Rows are points. The window is the flat piece filled in between its corners: a triangle in 3 columns, a solid with four corners in 4, and so on. A path goes straight from each point to the next, and from the last back to the first. After which points does the path pass through the window?
In the rows, zero is written as 100.

Window:
159  70  68
94  122  57
45  69  155
Path:
(1): 98  173  72
(2): 139  88  128
(3): 86  27  64
(4): 137  52  37
(5): 162  86  98
(6): 161  137  78
(7): 159  52  33
(8): 127  67  10
(9): 171  98  72
(10): 152  132  61
(11): 110  95  39
(12): 95  66  51
Through the window after points: 4, 12

Window (3 x 3):
99  102  116
45  143  94
181  90  83
Path:
(1): 127  84  81
(2): 121  59  79
(3): 84  195  105
(4): 187  115  100
(5): 185  26  62
(6): 92  101  69
(7): 115  136  109
(8): 135  164  110
Through the window after points: 2, 6, 8

Window (4 x 4):
140  104  114  40
106  29  93  131
128  164  69  47
77  86  130  183
Path:
(1): 161  138  105  88
(2): 103  110  88  16
(3): 72  29  100  112
(4): 147  97  109  181
(5): 122  84  116  154
(6): 31  128  118  131
(7): 44  173  119  49
(8): 179  140  44  59
(9): 140  84  130  133
(10): 101  89  83  10
(11): 63  125  144  58
(12): 185  165  10  71
(13): 158  130  104  79
(14): 99  88  63  37
(15): 67  100  98  66
(16): 139  87  144  188
Through the window after points: 1, 3, 5, 7, 9, 11, 15

Window:
114  105  89  106  135  90
158  153  76  57  125  150
100  83  146  125  106  76
131  132  119  138  129  107
105  81  91  125  103  116
92  91  34  119  30  81
Path:
(1): 195  109  113  84  103  158
(2): 130  74  77  145  85  98
(3): 70  106  115  88  114  117
(4): 102  133  92  72  121  124
(5): 168  121  101  102  113  120
(6): 150  123  105  164  108  95
(7): 85  134  128  72  154  127
(8): 65  122  118  109  122  118
(9): 138  95  81  139  95  76
(10): 172  101  129  115  97  84
(11): 67  114  50  131  79  102
(12): 100  152  82  105  134  102
Through the window after points: 2, 4, 6, 10, 12

Window, 6 rows:
123  85  195  72  129  148
114  124  5  90  76  137
85  145  87  79  126  84
92  73  125  55  89  124
89  177  76  145  47  86
124  82  70  152  73  97
Path:
(1): 80  84  112  113  124  155
(2): 83  75  93  104  116  131
(3): 151  152  112  49  101  71
(4): 161  114  135  58  110  107
(5): 91  118  102  129  74  129
(6): 49  119  157  145  78  157
(7): 170  115  87  40  118  83
(8): 110  122  62  88  85  75
(9): 72  95  82  115  99  174
(10): 93  83  112  183  148  121
(11): 111  176  34  55  46  89
(12): 135  103  123  55  109  108
Through the window after points: 6

Window (8 x 8):
88  150  137  84  108  81  128  114
106  6  134  106  72  138  76  195
79  45  40  77  90  96  86  120
92  74  116  86  70  89  93  38
136  123  78  93  129  35  166  85
154  117  66  80  62  51  121  122
143  155  66  110  117  72  115  51
86  113  77  88  86  131  161  71
Path:
(1): 116  116  66  113  90  67  130  96
(2): 117  109  110  21  93  146  105  71
(3): 136  62  125  82  84  108  102  151
(4): 40  48  60  143  58  99  86  154
(5): 107  106  98  143  105  70  129  111
(6): 123  98  104  6  70  115  85  127
(7): 128  118  97  70  105  74  134  78
(8): 106  133  71  135  78  84  148  105
(9): 101  133  110  97  79  59  125  95
(10): 119  103  108  55  156  122  132  129
(11): 173  111  67  59  134  76  97  43
(12): 83  140  86  142  91  54  172  118
(13): 98  114  76  120  97  58  144  90
(14): 138  128  114  77  103  89  124  62
(15): 170  109  105  71  130  106  130  105
(16): 96  103  77  107  70  54  89  73
Through the window after points: 1, 3, 5, 9, 11

Window:
86  178  98  56  88  70  111  34  125
93  119  125  112  143  121  66  121  127
66  123  88  136  103  90  63  119  112
58  57  153  41  84  102  11  146  139
108  127  72  45  90  117  125  69  86
120  112  110  37  51  135  53  152  136
57  181  81  36  98  101  120  83  112
88  100  95  113  132  88  121  125  162
88  87  159  123  124  77  96  155  103
Path:
(1): 93  155  131  101  93  161  90  77  112
(2): 94  67  86  72  155  42  76  161  129
(3): 121  116  36  112  125  61  87  132  121
(4): 54  98  176  77  100  138  114  116  172
(5): 110  107  192  114  76  101  113  53  195
(6): 76  143  83  75  105  83  85  110  97
(7): 86  142  99  77  140  76  61  107  138
(8): 82  109  128  100  93  154  117  120  107
Through the window after points: 1, 3, 5, 7

Window:
75  131  93  133  130  116  117  83  61
129  83  120  75  39  101  127  139  78
103  103  68  108  151  86  88  100  98
61  131  83  129  132  88  132  96  125
139  69  152  34  88  129  138  126  94
106  134  107  130  128  121  82  110  120
157  127  106  74  58  105  161  82  83
66  146  87  72  139  105  71  107  105
136  60  144  52  35  114  119  78  98
Path:
(1): 91  140  150  96  96  89  131  55  41
(2): 102  124  195  72  135  98  112  104  72
(3): 103  103  62  73  86  114  100  100  114
(4): 129  60  58  102  76  147  118  141  86
(5): 109  121  169  56  56  68  119  91  89
(6): 114  132  121  107  104  90  118  88  104
(7): 97  82  95  70  92  125  135  96  106
(8): 104  105  85  110  105  121  111  122  97
Through the window after points: 2, 4, 8

Window, 11 rows:
82  111  123  78  89  132  108  110  63  93  109
68  38  106  121  111  53  99  29  109  95  101
99  72  164  101  118  117  127  95  89  102  88
83  80  89  132  123  107  113  80  113  59  85
131  114  130  58  64  7  80  115  116  76  58
101  167  96  99  145  109  112  103  63  98  95
124  88  85  69  85  85  121  62  86  137  60
125  81  80  63  138  160  140  96  68  155  156
52  121  124  107  115  114  88  158  126  125  129
120  76  134  22  113  132  52  99  68  81  32
119  104  74  108  126  82  108  124  40  93  60
Path:
(1): 88  102  110  42  134  85  133  118  80  53  65
(2): 129  99  93  126  102  122  71  86  59  144  87
(3): 110  90  66  118  115  123  57  99  86  120  92
(4): 107  87  151  41  122  51  195  93  82  104  92
(5): 95  93  119  24  143  111  82  104  80  89  53
(6): 121  98  114  103  93  122  84  91  73  88  74
(7): 138  132  81  129  118  91  19  142  71  113  76
(8): 88  105  116  74  113  113  136  107  91  102  96
Through the window after points: 1, 5

Window, 12 rows:
74  91  92  42  63  73  103  111  120  139  85  117
105  94  48  87  86  164  97  151  123  130  113  132
110  75  139  113  125  72  95  60  110  76  92  132
106  141  107  125  148  150  57  56  90  119  75  124
151  75  102  117  85  88  118  65  83  138  104  46
91  157  11  104  131  110  112  92  51  78  93  102
90  113  144  80  152  112  111  115  72  130  82  186
116  153  149  89  57  47  72  114  75  106  97  85
85  86  116  149  59  64  100  98  64  121  86  75
69  195  116  139  103  176  96  87  105  158  142  83
52  109  78  15  82  104  100  123  50  118  127  41
61  104  98  131  109  30  99  134  96  121  85  47
Path:
(1): 57  126  117  38  115  105  103  119  101  108  52  80
(2): 108  84  66  157  58  55  94  104  86  157  165  109
(3): 95  89  110  101  117  66  75  101  106  164  136  168
(4): 104  107  105  88  98  123  121  96  88  80  63  79
(5): 100  123  120  91  69  90  127  101  76  96  87  86
(6): 81  125  88  69  105  74  5  115  120  188  132  104
(7): 99  143  89  84  83  56  51  90  91  140  179  99
(8): 77  92  92  65  83  98  120  109  108  121  59  112
Through the window after points: 1, 3, 5, 7

Window, 14 rows:
119  82  101  117  115  102  17  39  69  83  77  164  141  115
141  190  116  63  103  118  104  76  139  103  105  119  118  152
93  68  100  80  92  77  129  69  134  65  39  145  77  62
80  89  50  82  76  70  54  103  122  100  114  178  84  133
88  142  87  140  86  172  96  55  125  34  122  110  99  116
94  140  40  66  109  73  129  160  61  64  137  100  81  110
110  34  110  114  89  38  179  88  92  59  54  75  112  109
161  93  96  106  99  123  73  109  84  138  104  145  75  136
79  99  108  163  107  63  136  58  115  113  23  126  143  112
137  184  63  168  84  113  49  5  106  53  108  123  73  130
107  100  120  99  67  110  80  86  123  76  81  75  84  79
153  106  136  93  116  84  91  162  114  37  114  124  129  95
69  135  65  112  179  79  116  99  107  120  182  116  127  128
142  97  68  84  52  119  104  70  106  112  128  109  125  59
Path:
(1): 136  127  37  110  131  92  103  70  145  92  90  103  106  119
(2): 112  103  118  110  86  103  67  80  80  77  104  137  106  103
(3): 79  157  100  164  74  79  121  75  81  67  161  171  95  99
(4): 147  97  77  68  115  135  56  85  126  104  65  87  113  147
(5): 115  146  45  68  106  142  41  81  173  93  51  114  113  136
(6): 116  98  117  140  86  93  116  80  51  83  161  143  97  83
(7): 102  123  116  117  76  94  106  71  111  56  104  128  110  101
(8): 122  112  62  84  130  99  93  104  114  89  84  96  113  107
Through the window after points: 1
